Each row of a before or after table is a point. One or more steps were done to the points. Then noise was added and the rows were shuffled. The steps act on columns, c1 being the first. What was done? A step turns or swaps two columns, mirrors them in a line or flattens them onto one, adds a multiple of one to another, or multiplies or shifts one. Angles are multiples of 10 degrees, from the lower column toward the higher: turns from -170 to 170, lines from 10 to 170 but not 90. Use the fewest steps. Two steps may share a column if one is a turn and the other turns, adds or multiplies; they go together, in the order done. Otherwise the lowest column goes first.

Before (11 x 3):
[[-1.7 -5.7  1.9]
 [-2.4  4.4  2.8]
 [-2.9 -2.1 -1.7]
 [-0.1  4.8  2.8]
 [ 5.6 -4.0 -0.4]
 [-1.0 -4.8  1.0]
 [-1.5 -4.2  2.9]
 [-2.9 -5.3 -5.1]
 [ 1.1 -5.6  2.8]
 [-3.1 -4.9  1.0]
 [ 4.6 -5.0  1.3]]
After (11 x 3):
[[ 2.9 -5.4 -1.5]
 [ 1.9 -7.5 -1.8]
 [ 2.8 -7.4  1.1]
 [ 1.0 -6.4 -3.0]
 [-1.8 -2.6 -3.0]
 [ 0.9 -6.3 -1.0]
 [ 1.4 -6.5  4.7]
 [ 2.9  5.8 -2.4]
 [-5.1 -6.9 -3.0]
 [-0.3 -5.3  5.7]
 [ 2.7  6.2 -0.2]]
Steps: swap c1 and c3; multiply c2 by 1.3

Before (10 x 6):
[[ 1.8  3.1  0.0 -1.5 -5.2  0.5]
 [-0.7 -1.4  3.1 -3.1 -2.0 -2.0]
 [ 5.8 -2.3 -4.7  2.2  5.1  3.3]
 [-0.3  2.1  1.3  0.4 -3.2 -4.4]
 [ 0.5 -0.9  0.2  2.0 -0.6  0.9]
 [-1.0  1.0  2.2 -2.9  0.1 -0.6]
 [ 0.4  1.4  2.7 -4.6  0.5 -1.7]
 [-2.5  4.8  3.5 -1.4 -0.7 -1.6]
 [ 2.0  2.7  3.4 -2.0 -1.4 -4.2]
 [ 8.2 -3.3 -0.1  4.8  4.3  6.3]]
After:
[[ 1.9  8.1  6.7 -0.2 -1.8 -4.3]
 [ 8.8 -9.9  0.1  6.5  2.6  6.5]
 [-0.7  3.4  4.5 -1.0  0.4 -0.3]
 [-1.2 -4.0  6.0 -1.2 -1.6 -2.2]
 [ 0.5  4.0  5.5 -2.7  0.2 -1.8]
 [ 0.9  9.1  0.3  0.2 -5.5  0.2]
 [ 0.5 -3.0 -0.2  4.1 -0.6  1.1]
 [ 6.6 -7.0 -9.4  3.9  4.0  3.2]
 [-0.8  6.1  2.4  2.5 -3.1 -4.6]
 [-2.5 14.3  6.8  0.7 -0.3 -1.5]]
Steps: turn c1 and c5 by -10 degrees; multiply c2 by 3; multiply c3 by 2; shift c4 by 2.0
